Each row is a point. The points of each table are mixes of a few directions, plus a little noise. How many directions does each table use, and how many do they share? Where both have some left over, give the other angles between the two spaces (their principal angles), to ten degrees, smallest first.

First, 6 rows:
[[-0.02  0.01  0.04]
 [-0.19  0.05  0.23]
 [-0.33  0.06  0.38]
 [ 0.25 -0.05 -0.28]
 [ 0.62 -0.14 -0.70]
 [-0.29  0.04  0.35]]
Second (5 x 3):
[[-0.05  0.37  0.29]
 [-0.15  0.07  0.02]
 [-0.41  0.11 -0.05]
 [ 0.40 -0.68 -0.41]
 [ 0.21  0.10  0.18]]
Directions: first 1, second 2, shared 0; angles 40

First (9 x 6):
[[ 0.05 -0.21  0.29 -0.26  0.04 -0.45]
 [-0.08 -0.08  0.19 -0.22  0.12 -0.11]
 [-0.33  0.02  0.23  0.00  0.12  0.42]
 [ 0.11  0.30 -0.48  0.02  0.07  0.21]
 [ 0.09 -0.60 -0.02  0.09 -0.29  0.16]
 [ 0.15  0.04 -0.54 -0.39  0.20  0.24]
 [-0.26  0.07  0.26  0.93 -0.44  0.43]
 [-0.10  0.18  0.08 -0.20  0.22 -0.06]
 [ 0.35  0.29  0.01  0.03 -0.06 -0.86]]
Second, 8 rows:
[[ 0.29 -0.43  0.44 -0.43  0.47 -0.33]
 [ 0.37 -0.04 -0.38 -0.33  0.18 -0.19]
 [-0.48  0.36  0.10  0.68 -0.46  0.36]
 [ 0.06 -0.23  0.09 -0.31  0.16 -0.09]
 [-0.25  0.20  0.01  0.34 -0.26  0.20]
 [-0.52  0.03  0.08  0.14 -0.35  0.33]
 [ 0.27  0.19 -0.49 -0.02 -0.01 -0.07]
 [ 0.27 -0.09  0.14 -0.07  0.25 -0.22]]
Directions: first 4, second 3, shared 2; angles 50

First, 10 rows:
[[-0.03  0.08  0.02  0.43 -0.02  0.33  0.21 -0.12  0.35 -0.53 -0.16]
 [-0.01  0.03  0.01  0.14 -0.01  0.10  0.07 -0.04  0.11 -0.17 -0.05]
 [ 0.04 -0.10 -0.03 -0.55  0.02 -0.42 -0.27  0.15 -0.44  0.67  0.20]
 [ 0.05 -0.12 -0.03 -0.66  0.03 -0.50 -0.32  0.18 -0.53  0.80  0.24]
 [-0.02  0.03  0.01  0.17 -0.01  0.13  0.08 -0.04  0.14 -0.21 -0.06]
 [ 0.01 -0.03 -0.01 -0.15  0.01 -0.11 -0.07  0.04 -0.12  0.18  0.06]
 [-0.07  0.18  0.05  0.95 -0.04  0.72  0.46 -0.26  0.76 -1.14 -0.34]
 [-0.03  0.07  0.02  0.38 -0.02  0.29  0.18 -0.10  0.31 -0.46 -0.14]
 [ 0.03 -0.09 -0.03 -0.49  0.03 -0.37 -0.24  0.13 -0.39  0.59  0.18]
 [ 0.02 -0.04 -0.01 -0.22  0.01 -0.17 -0.11  0.06 -0.18  0.27  0.08]]
Second, 11 rows:
[[-0.75 -0.27 -0.55  0.28 -0.28 -0.15  1.63 -0.14 -0.49  0.27 -0.58]
 [ 0.36  0.01  0.41 -0.11 -0.17  0.10 -0.53  0.29  0.21  0.38  0.11]
 [-0.07  0.17  0.03  0.19  0.07  0.17 -0.05  0.06  0.11 -0.17 -0.07]
 [ 0.01  0.16  0.17 -0.36  0.24  0.37 -0.02  0.00  0.13  0.01 -0.41]
 [-0.15  0.23  0.04  0.56  0.10 -0.03 -0.17  0.18  0.15 -0.32  0.25]
 [ 0.23 -0.05  0.27 -0.06  0.08  0.24 -0.09 -0.05  0.37 -0.23 -0.10]
 [ 0.43 -0.72  0.05 -0.25 -0.31 -0.52  0.09 -0.27  0.01  0.10  0.44]
 [ 0.15  0.04  0.20 -0.18  0.33 -0.35 -0.64  0.19  0.01  0.04  0.48]
 [-0.15  0.19 -0.59  0.20 -0.41  0.12  0.08 -0.21 -0.46  0.02 -0.07]
 [-0.02  0.11  0.03 -0.09  0.14  0.07 -0.11  0.00  0.02 -0.06 -0.06]
 [ 0.00  0.11 -0.02 -0.19  0.20 -0.02 -0.21 -0.02 -0.07 -0.04  0.02]]
Directions: first 1, second 6, shared 1

First (8 x 14):
[[ 0.75 -0.04  0.12  0.01 -0.11 -0.52 -0.19  0.60 -0.33 -0.42  0.21 -0.05
   0.09  0.39]
 [-0.47  0.25  0.42 -0.26  0.24 -0.01  0.02 -0.39 -0.25 -0.26  0.09 -0.02
   0.04 -0.09]
 [ 0.77 -0.18 -0.07  0.15 -0.30 -0.37 -0.40  1.06  0.11 -0.31  0.34 -0.19
   0.29  0.30]
 [-0.11 -0.45 -0.16  0.27 -0.10  0.08  0.20 -0.19  0.17  0.24 -0.03  0.24
  -0.06  0.03]
 [-0.37  0.22 -0.13 -0.07  0.20  0.30  0.36 -0.76 -0.08  0.36 -0.39  0.15
  -0.32 -0.22]
 [-0.58 -0.09  0.17 -0.01  0.12  0.18  0.07 -0.37  0.13  0.06  0.04  0.08
   0.08 -0.18]
 [-0.35 -0.01 -0.40 -0.01 -0.44  0.39  0.11 -0.52  0.25  0.38 -0.06 -0.21
  -0.08  0.00]
 [ 0.37  0.33  0.01 -0.06  0.37 -0.06 -0.14  0.54  0.04 -0.05 -0.20  0.02
   0.01 -0.19]]
Second (9 x 14):
[[-0.11  0.06 -0.03  0.25 -0.14  0.12  0.14 -0.07 -0.26  0.18  0.25  0.03
  -0.19  0.08]
 [-0.13 -0.04 -0.03 -0.21 -0.14 -0.18  0.19  0.04  0.07  0.10 -0.08  0.10
   0.02  0.06]
 [-0.20  0.10 -0.06  0.41 -0.27  0.16  0.30 -0.13 -0.44  0.34  0.40  0.10
  -0.32  0.16]
 [ 0.53  0.08  0.11  0.43  0.68  0.49 -0.86 -0.07  0.17 -0.57 -0.03 -0.36
   0.21 -0.36]
 [-0.35 -0.10 -0.06 -0.61 -0.39 -0.53  0.51  0.12  0.12  0.26 -0.24  0.23
   0.00  0.20]
 [-0.22 -0.12 -0.04 -0.66 -0.23 -0.48  0.34  0.13  0.26  0.12 -0.34  0.15
   0.13  0.10]
 [-0.16 -0.02 -0.03 -0.18 -0.22 -0.18  0.25  0.05 -0.01  0.15 -0.03  0.12
  -0.04  0.09]
 [-0.05 -0.02  0.01 -0.16 -0.08 -0.11  0.14  0.04  0.04  0.05 -0.07  0.07
   0.00  0.05]
 [ 0.65  0.12  0.13  0.71  0.77  0.70 -1.01 -0.11  0.07 -0.64  0.12 -0.46
   0.17 -0.43]]
Directions: first 5, second 2, shared 0; angles 50, 90

First (8 x 20):
[[ 0.20  0.09 -0.02 -0.37  0.00 -0.38  0.06  0.21  0.08 -0.01 -0.21  0.16
   0.21 -0.16 -0.02  0.30  0.14  0.11 -0.24  0.22]
 [ 0.42  0.10 -0.04 -0.05 -0.17 -0.25 -0.21 -0.18  0.36 -0.22 -0.32  0.48
   0.14  0.16 -0.36 -0.07  0.19  0.38  0.18  0.17]
 [-0.27 -0.19  0.51  0.44  0.16  0.33  0.25  0.32 -0.30 -0.35  0.00 -0.59
  -0.27  0.35 -0.01 -0.52 -0.01 -0.50 -0.24 -0.11]
 [-0.48 -0.20 -0.36  0.55  0.05  0.75 -0.21 -0.37 -0.31  0.55  0.65 -0.35
  -0.22 -0.03  0.29 -0.05 -0.25 -0.36  0.42 -0.35]
 [ 0.19 -0.04 -0.38 -0.04 -0.07 -0.06 -0.17  0.04  0.02  0.21  0.00  0.16
   0.33 -0.05 -0.09  0.28  0.30 -0.01  0.04  0.21]
 [ 0.00  0.19  0.07 -0.42 -0.02 -1.08  0.32  0.04  0.25 -0.31 -0.08  0.20
   0.47 -0.26 -0.02  0.12  0.02  0.62 -0.11  0.15]
 [-0.47  0.10  0.04  0.08  0.16  0.94  0.07  0.06 -0.47 -0.25  0.11 -0.41
  -0.61  0.26  0.12 -0.31 -0.25 -0.37 -0.28 -0.51]
 [ 0.38 -0.02  0.17 -0.23 -0.10 -0.26 -0.11 -0.16  0.42  0.39 -0.20  0.33
  -0.03 -0.24  0.08  0.26 -0.16  0.10  0.20  0.24]]
Second, 9 rows:
[[ 0.21 -0.48 -0.02  0.03  0.32 -0.07 -0.01 -0.53 -0.22  0.58  0.13 -0.08
   0.15  0.05  0.35 -0.02 -0.29 -0.19  0.44 -0.69]
 [-0.30  0.47  0.24  0.20 -0.01  0.53  0.12  0.51 -0.18 -0.59  0.17  0.13
  -0.11  0.29 -0.25 -0.11  0.01  0.20 -0.46  0.14]
 [-0.05  0.46  0.12 -0.06 -0.17  0.29  0.02  0.60  0.04 -0.47 -0.13  0.18
  -0.07  0.10 -0.28  0.12  0.21  0.11 -0.53  0.50]
 [ 0.31 -0.14 -0.11 -0.26 -0.04 -0.23 -0.10 -0.03  0.12  0.28 -0.25  0.03
   0.09 -0.17  0.05  0.25  0.13 -0.14  0.00  0.16]
 [ 0.16 -0.11 -0.26 -0.28 -0.29 -0.56 -0.13 -0.12  0.42  0.15 -0.31 -0.08
   0.00 -0.40 -0.03  0.13  0.27 -0.07  0.13  0.48]
 [-0.26 -0.41  0.09  0.45  0.41  0.15  0.12 -0.70 -0.39  0.30  0.55 -0.22
   0.04  0.25  0.35 -0.43 -0.57  0.00  0.61 -1.06]
 [-0.39  0.23  0.15  0.31  0.03  0.33  0.12  0.11 -0.14 -0.41  0.29 -0.03
  -0.12  0.22 -0.11 -0.27 -0.14  0.19 -0.09 -0.13]
 [ 0.13 -0.30 -0.36 -0.25 -0.28 -0.79 -0.15 -0.42  0.48  0.34 -0.29 -0.20
   0.01 -0.50  0.08  0.06  0.20 -0.10  0.40  0.35]
 [ 0.17  0.29  0.16 -0.13  0.02  0.37  0.00  0.55 -0.13 -0.20 -0.14  0.25
   0.03  0.17 -0.15  0.26  0.15 -0.02 -0.49  0.23]]
Directions: first 6, second 3, shared 1; angles 40, 60

First, 8 rows:
[[ 0.00  0.00  0.02  0.01  0.01  0.02  0.01 -0.01  0.00  0.03  0.00  0.00
  -0.01  0.02 -0.02  0.04  0.03  0.01 -0.01  0.01  0.02  0.02  0.01  0.00
   0.05  0.03 -0.01  0.00 -0.04 -0.01 -0.01  0.01]
 [-0.02  0.00 -0.01  0.00  0.00 -0.02 -0.01  0.00 -0.01  0.01  0.00  0.00
  -0.01  0.00  0.00  0.01  0.01 -0.01  0.02  0.00  0.00 -0.01 -0.01  0.02
   0.00  0.00  0.00  0.01  0.00 -0.01 -0.01  0.01]
 [-0.08 -0.08  0.31  0.12  0.14  0.12  0.07 -0.22 -0.03  0.29  0.16  0.03
  -0.11  0.30 -0.22  0.03  0.11  0.06 -0.10 -0.11  0.27  0.29  0.07 -0.13
   0.37  0.33  0.00 -0.16 -0.33 -0.06 -0.09  0.14]
 [ 0.07  0.05 -0.28 -0.10 -0.11 -0.09 -0.09  0.19  0.01 -0.23 -0.14 -0.02
   0.11 -0.29  0.18 -0.02 -0.10 -0.04  0.09  0.09 -0.24 -0.23 -0.05  0.12
  -0.33 -0.30  0.00  0.12  0.31  0.05  0.08 -0.13]
 [ 0.11  0.12 -0.45 -0.15 -0.21 -0.14 -0.12  0.33  0.02 -0.42 -0.20 -0.06
   0.18 -0.45  0.31 -0.02 -0.13 -0.07  0.14  0.13 -0.39 -0.40 -0.10  0.19
  -0.55 -0.47  0.01  0.23  0.51  0.08  0.13 -0.19]
 [-0.29 -0.30  1.12  0.45  0.52  0.40  0.31 -0.82 -0.06  1.05  0.53  0.13
  -0.49  1.12 -0.75  0.03  0.40  0.21 -0.35 -0.38  0.99  1.02  0.22 -0.48
   1.40  1.25  0.00 -0.59 -1.31 -0.18 -0.32  0.50]
 [ 0.09  0.10 -0.32 -0.13 -0.17 -0.12 -0.10  0.23  0.05 -0.31 -0.16 -0.04
   0.13 -0.34  0.21 -0.02 -0.13 -0.05  0.12  0.11 -0.29 -0.31 -0.06  0.14
  -0.41 -0.36  0.02  0.16  0.38  0.05  0.08 -0.15]
 [ 0.10  0.12 -0.41 -0.18 -0.18 -0.15 -0.10  0.29  0.03 -0.37 -0.17 -0.04
   0.18 -0.41  0.27 -0.03 -0.14 -0.09  0.13  0.13 -0.35 -0.36 -0.07  0.16
  -0.50 -0.45  0.02  0.20  0.47  0.07  0.09 -0.18]]
Second:
[[-0.14  0.11 -0.06 -0.23  0.11  0.03 -0.23  0.09 -0.16 -0.15  0.09 -0.22
  -0.15  0.31  0.09 -0.46  0.18  0.08 -0.01 -0.32  0.17 -0.31 -0.18 -0.09
  -0.29 -0.15  0.00  0.23 -0.21 -0.02 -0.01 -0.26]
 [-0.49  0.75 -0.20 -0.43  1.02 -0.20  0.34 -0.12 -0.60  0.48 -1.01  0.45
   0.15  0.00  0.03  0.54  0.07 -0.23 -0.19  0.36  0.16  0.30  0.45  0.33
   0.07  0.33 -0.05 -0.98  0.46 -0.40 -0.53  0.36]
 [ 0.62 -0.44  0.07  0.63 -0.87 -0.01  0.11 -0.27  0.58 -0.23  0.73 -0.17
   0.23 -0.29 -0.04  0.02 -0.14 -0.05  0.18 -0.03 -0.28  0.09 -0.10 -0.08
  -0.09 -0.06  0.18  0.40 -0.05  0.16  0.36 -0.13]
 [-0.08 -0.17  0.11 -0.15 -0.28 -0.38 -0.02  0.38  0.61  0.18  0.29  0.31
   0.15 -0.60  0.30 -0.09 -0.43 -0.40 -0.11  0.00  0.27  0.28  0.45 -0.09
   0.10  0.24 -0.32  0.52  0.29 -0.12  0.23 -0.04]
 [ 0.00  0.27 -0.17  0.08  0.38  0.43 -0.05 -0.39 -0.77 -0.25 -0.31 -0.43
  -0.22  0.81 -0.30 -0.09  0.59  0.48  0.11 -0.12 -0.22 -0.44 -0.60  0.07
  -0.24 -0.35  0.37 -0.49 -0.41  0.13 -0.29 -0.04]
 [-0.01 -0.15  0.09  0.10  0.19  0.24  0.11  0.00 -0.20  0.16 -0.45  0.16
  -0.12 -0.02 -0.28  0.55  0.01  0.20  0.01  0.45 -0.24  0.21 -0.03  0.07
   0.52  0.03  0.00 -0.53  0.02  0.15 -0.12  0.42]
 [-0.07 -0.22  0.11 -0.15 -0.24 -0.12 -0.20  0.35  0.37 -0.04  0.33  0.03
  -0.06 -0.20  0.17 -0.30 -0.19 -0.11 -0.03 -0.17  0.20 -0.02  0.10 -0.16
   0.00  0.00 -0.22  0.55 -0.02  0.03  0.23 -0.15]
 [ 0.17 -0.15  0.01  0.15 -0.31 -0.02 -0.05 -0.03  0.20 -0.14  0.33 -0.13
   0.02 -0.04  0.04 -0.16 -0.02  0.00  0.05 -0.12 -0.03 -0.07 -0.09 -0.09
  -0.10 -0.06  0.05  0.29 -0.09  0.08  0.16 -0.14]]
Directions: first 1, second 4, shared 0; angles 70

First, 9 rows:
[[-0.61  0.28 -0.19 -0.11  0.02  0.43 -0.23  0.06  0.09  0.41  0.44 -0.35
   0.18  0.02 -0.05 -0.31 -0.29  0.01  0.06 -0.36 -0.07 -0.05 -0.17  0.31
   0.14  0.19 -0.07 -0.12  0.12  0.14 -0.11 -0.01]
 [-0.93  0.39 -0.38 -0.20 -0.08  0.78 -0.26  0.12  0.13  0.60  0.73 -0.48
   0.32 -0.06 -0.09 -0.48 -0.46 -0.03  0.08 -0.59 -0.12 -0.06 -0.20  0.55
   0.24  0.29 -0.14 -0.19  0.28  0.10 -0.19 -0.11]
 [ 0.72 -0.35  0.09  0.01 -0.18 -0.25  0.41 -0.02 -0.12 -0.53 -0.43  0.46
  -0.13 -0.09 -0.04  0.36  0.36 -0.09 -0.15  0.40  0.02  0.11  0.37 -0.25
  -0.15 -0.27 -0.05  0.06  0.04 -0.42  0.00 -0.07]
 [-0.15  0.11  0.50  0.39  0.43 -0.75 -0.54 -0.06 -0.07  0.25 -0.20 -0.16
  -0.28  0.23  0.36  0.04 -0.17  0.22  0.27  0.08  0.09 -0.07 -0.64 -0.17
   0.02  0.33  0.51  0.34 -0.50  0.89  0.41  0.26]
 [ 0.48 -0.36 -0.01 -0.09 -0.76  0.22  0.23  0.17 -0.53 -0.34 -0.05  0.50
  -0.09 -0.55 -0.01  0.14  0.14 -0.30  0.06  0.19 -0.13  0.31  0.35  0.32
   0.22 -0.13  0.32  0.35  0.24 -0.48  0.05 -0.47]
 [-0.23  0.25  0.28  0.26  0.89 -0.68 -0.31 -0.21  0.46  0.23 -0.20 -0.39
  -0.09  0.62  0.15  0.01 -0.08  0.36  0.01  0.01  0.18 -0.30 -0.48 -0.51
  -0.28  0.17 -0.08 -0.16 -0.45  0.72  0.12  0.58]
 [ 0.25 -0.03 -0.22 -0.14  0.20  0.07  0.45 -0.10  0.34 -0.28 -0.13  0.02
   0.12  0.22 -0.22  0.11  0.26  0.05 -0.31  0.08  0.07 -0.14  0.39 -0.35
  -0.29 -0.31 -0.58 -0.42  0.12 -0.45 -0.28  0.15]
 [ 0.39 -0.23  0.16  0.09 -0.29 -0.17  0.04  0.05 -0.32 -0.23 -0.21  0.32
  -0.16 -0.23  0.09  0.17  0.12 -0.13  0.08  0.24 -0.02  0.17  0.08  0.02
   0.08 -0.03  0.32  0.28 -0.04 -0.08  0.16 -0.16]
 [ 0.07 -0.04 -0.22 -0.18 -0.21  0.34  0.24  0.04  0.02 -0.11  0.09  0.08
   0.12 -0.13 -0.16 -0.02  0.10 -0.09 -0.12 -0.04 -0.03  0.03  0.28  0.08
  -0.01 -0.15 -0.22 -0.16  0.22 -0.40 -0.18 -0.11]]
Second, 10 rows:
[[ 0.55 -0.30  0.15  0.05 -0.26 -0.22  0.19  0.02 -0.25 -0.38 -0.31  0.39
  -0.15 -0.19  0.03  0.25  0.25 -0.12 -0.02  0.31  0.00  0.14  0.22 -0.10
  -0.01 -0.15  0.17  0.21 -0.02 -0.23  0.10 -0.13]
 [ 0.21 -0.07  0.05  0.03  0.09 -0.17  0.12 -0.05  0.05 -0.16 -0.18  0.08
  -0.04  0.07 -0.01  0.11  0.13  0.02 -0.07  0.14  0.04 -0.03  0.08 -0.19
  -0.11 -0.09 -0.08 -0.05 -0.05 -0.07 -0.01  0.07]
 [ 0.41 -0.17  0.09  0.05  0.01 -0.24  0.18 -0.04 -0.02 -0.28 -0.28  0.22
  -0.09  0.01  0.00  0.20  0.22 -0.01 -0.08  0.24  0.05  0.02  0.16 -0.23
  -0.12 -0.15 -0.02  0.02 -0.06 -0.15  0.02  0.03]
 [ 0.01  0.02  0.00  0.00  0.13 -0.06  0.03 -0.04  0.10 -0.02 -0.05 -0.05
   0.01  0.10 -0.02  0.02  0.03  0.04 -0.04  0.02  0.03 -0.05  0.01 -0.11
  -0.07 -0.03 -0.10 -0.08 -0.03  0.01 -0.03  0.09]
 [-1.71  0.88 -0.43 -0.17  0.66  0.74 -0.62 -0.03  0.65  1.17  1.01 -1.17
   0.45  0.48 -0.09 -0.79 -0.78  0.32  0.10 -0.96 -0.04 -0.37 -0.67  0.43
   0.10  0.50 -0.41 -0.55  0.08  0.70 -0.27  0.33]
 [ 0.42 -0.32  0.13  0.02 -0.62  0.02  0.05  0.15 -0.53 -0.26 -0.12  0.46
  -0.15 -0.48  0.07  0.15  0.10 -0.25  0.13  0.20 -0.09  0.29  0.16  0.26
   0.22 -0.03  0.46  0.43  0.09 -0.23  0.18 -0.38]
 [-0.14  0.16 -0.05  0.00  0.45 -0.10  0.03 -0.12  0.37  0.08 -0.02 -0.24
   0.07  0.35 -0.06 -0.03  0.01  0.17 -0.12 -0.05  0.09 -0.20 -0.06 -0.28
  -0.20 -0.04 -0.34 -0.30 -0.09  0.10 -0.12  0.28]
 [ 0.47 -0.31  0.14  0.03 -0.52 -0.06  0.10  0.11 -0.45 -0.30 -0.18  0.44
  -0.15 -0.40  0.07  0.18  0.15 -0.21  0.09  0.25 -0.07  0.25  0.19  0.16
   0.16 -0.07  0.38  0.37  0.06 -0.23  0.16 -0.32]
 [ 0.57 -0.33  0.15  0.05 -0.36 -0.18  0.18  0.05 -0.34 -0.39 -0.30  0.44
  -0.17 -0.27  0.04  0.25  0.23 -0.16  0.01  0.31 -0.02  0.18  0.22 -0.03
   0.04 -0.14  0.25  0.27  0.01 -0.25  0.12 -0.20]
 [-0.78  0.44 -0.20 -0.07  0.43  0.29 -0.26 -0.06  0.40  0.53  0.42 -0.58
   0.22  0.32 -0.06 -0.35 -0.33  0.19  0.01 -0.43  0.01 -0.23 -0.30  0.09
  -0.03  0.20 -0.30 -0.33  0.01  0.34 -0.16  0.24]]
Directions: first 3, second 2, shared 2

First, 9 rows:
[[-0.18  0.16 -0.05  0.07  0.01 -0.09  0.18  0.13 -0.07  0.18  0.06  0.00
  -0.06  0.17  0.21  0.08  0.27  0.00  0.03  0.21 -0.13 -0.07 -0.15  0.17
  -0.06  0.03 -0.07 -0.06  0.16 -0.23  0.04  0.02]
 [ 0.92 -0.19 -0.84  0.38  0.11 -0.16 -0.39 -0.59  0.20 -0.59  0.10 -0.12
   0.50  0.83 -0.16  0.01 -1.63 -0.03  0.03 -0.63 -0.41  0.60  0.29 -0.28
   0.00 -0.25  0.43  0.52 -0.47  0.37 -0.02  0.37]
 [ 0.46 -0.15 -0.32  0.12  0.04 -0.02 -0.24 -0.30  0.12 -0.33  0.01 -0.05
   0.22  0.24 -0.17 -0.03 -0.79 -0.02  0.00 -0.36 -0.11  0.28  0.20 -0.20
   0.03 -0.11  0.21  0.24 -0.27  0.25 -0.03  0.14]
 [-0.67  0.29  0.35 -0.10 -0.04 -0.04  0.40  0.45 -0.19  0.51  0.03  0.07
  -0.32 -0.18  0.33  0.09  1.13  0.02  0.02  0.57  0.05 -0.38 -0.32  0.34
  -0.07  0.17 -0.30 -0.32  0.42 -0.46  0.07 -0.16]
 [-0.02 -0.34  0.63 -0.40 -0.10  0.35 -0.27 -0.02  0.10 -0.17 -0.25  0.07
  -0.12 -0.99 -0.51 -0.23  0.19  0.01 -0.11 -0.23  0.58 -0.15  0.25 -0.30
   0.16  0.04 -0.04 -0.13 -0.16  0.43 -0.12 -0.26]
 [ 0.18 -0.10 -0.06  0.01  0.01  0.03 -0.12 -0.13  0.06 -0.15 -0.02 -0.01
   0.08  0.00 -0.11 -0.04 -0.30 -0.01 -0.01 -0.17  0.02  0.09  0.10 -0.10
   0.03 -0.05  0.08  0.09 -0.12  0.15 -0.02  0.03]
 [-0.47  0.43 -0.15  0.19  0.04 -0.26  0.48  0.34 -0.20  0.48  0.18  0.00
  -0.14  0.51  0.58  0.21  0.69  0.01  0.09  0.57 -0.34 -0.18 -0.41  0.44
  -0.16  0.10 -0.19 -0.14  0.41 -0.61  0.12  0.06]
 [ 0.23 -0.12 -0.08  0.01  0.01  0.03 -0.16 -0.15  0.07 -0.18 -0.03 -0.02
   0.10  0.01 -0.14 -0.04 -0.37  0.00 -0.02 -0.20  0.02  0.12  0.12 -0.14
   0.03 -0.05  0.10  0.10 -0.14  0.18 -0.03  0.04]
 [-0.44  0.02  0.53 -0.26 -0.08  0.15  0.13  0.28 -0.07  0.25 -0.10  0.08
  -0.26 -0.60 -0.03 -0.05  0.82  0.02 -0.04  0.25  0.32 -0.32 -0.09  0.07
   0.04  0.12 -0.22 -0.28  0.20 -0.08 -0.02 -0.23]]
Second (10 x 32):
[[ 0.31 -0.35  0.22 -0.20 -0.04  0.25 -0.38 -0.25  0.16 -0.35 -0.17  0.02
   0.09 -0.52 -0.48 -0.19 -0.43  0.00 -0.07 -0.43  0.33  0.09  0.33 -0.35
   0.13 -0.06  0.13  0.06 -0.33  0.50 -0.11 -0.10]
 [ 0.57 -0.63  0.37 -0.37 -0.08  0.40 -0.68 -0.42  0.28 -0.64 -0.28  0.01
   0.12 -0.93 -0.86 -0.33 -0.79 -0.01 -0.15 -0.75  0.60  0.16  0.58 -0.63
   0.24 -0.11  0.20  0.12 -0.55  0.88 -0.20 -0.15]
 [-0.28  0.31 -0.17  0.18  0.03 -0.21  0.33  0.21 -0.14  0.32  0.15 -0.02
  -0.08  0.47  0.43  0.17  0.40  0.00  0.08  0.39 -0.30 -0.10 -0.30  0.34
  -0.11  0.04 -0.11 -0.07  0.29 -0.44  0.09  0.05]
 [-0.20  0.22 -0.13  0.11  0.03 -0.13  0.24  0.14 -0.10  0.23  0.11 -0.01
  -0.05  0.31  0.30  0.10  0.26 -0.01  0.02  0.27 -0.22 -0.07 -0.19  0.22
  -0.08  0.04 -0.06 -0.05  0.22 -0.33  0.07  0.03]
 [-0.04  0.04 -0.01  0.01  0.01 -0.03  0.03  0.02 -0.03  0.03  0.02  0.00
  -0.03  0.06  0.05  0.03  0.06 -0.01  0.01  0.05 -0.04 -0.01 -0.05  0.04
  -0.01  0.00 -0.02 -0.01  0.02 -0.08  0.02  0.02]
 [-0.28  0.31 -0.19  0.18  0.03 -0.21  0.33  0.21 -0.12  0.31  0.14 -0.02
  -0.07  0.47  0.41  0.16  0.38  0.00  0.07  0.37 -0.29 -0.08 -0.28  0.31
  -0.13  0.05 -0.11 -0.07  0.27 -0.43  0.09  0.07]
 [ 0.38 -0.39  0.24 -0.25 -0.04  0.26 -0.43 -0.28  0.18 -0.41 -0.20  0.00
   0.10 -0.61 -0.59 -0.23 -0.49 -0.02 -0.09 -0.50  0.38  0.10  0.39 -0.41
   0.17 -0.07  0.14  0.10 -0.37  0.56 -0.09 -0.11]
 [-0.30  0.32 -0.19  0.17  0.04 -0.22  0.34  0.22 -0.14  0.34  0.16 -0.01
  -0.06  0.49  0.46  0.16  0.42  0.00  0.08  0.39 -0.31 -0.10 -0.30  0.32
  -0.13  0.04 -0.11 -0.09  0.28 -0.45  0.10  0.07]
 [ 0.33 -0.35  0.21 -0.19 -0.06  0.23 -0.37 -0.24  0.15 -0.36 -0.16  0.01
   0.06 -0.53 -0.49 -0.19 -0.45 -0.01 -0.07 -0.43  0.33  0.11  0.33 -0.36
   0.14 -0.07  0.12  0.07 -0.31  0.50 -0.11 -0.07]
 [-0.47  0.55 -0.32  0.31  0.06 -0.35  0.57  0.36 -0.22  0.53  0.25  0.00
  -0.12  0.78  0.73  0.27  0.65  0.01  0.12  0.65 -0.49 -0.13 -0.47  0.54
  -0.19  0.06 -0.18 -0.12  0.48 -0.75  0.16  0.13]]
Directions: first 2, second 1, shared 1
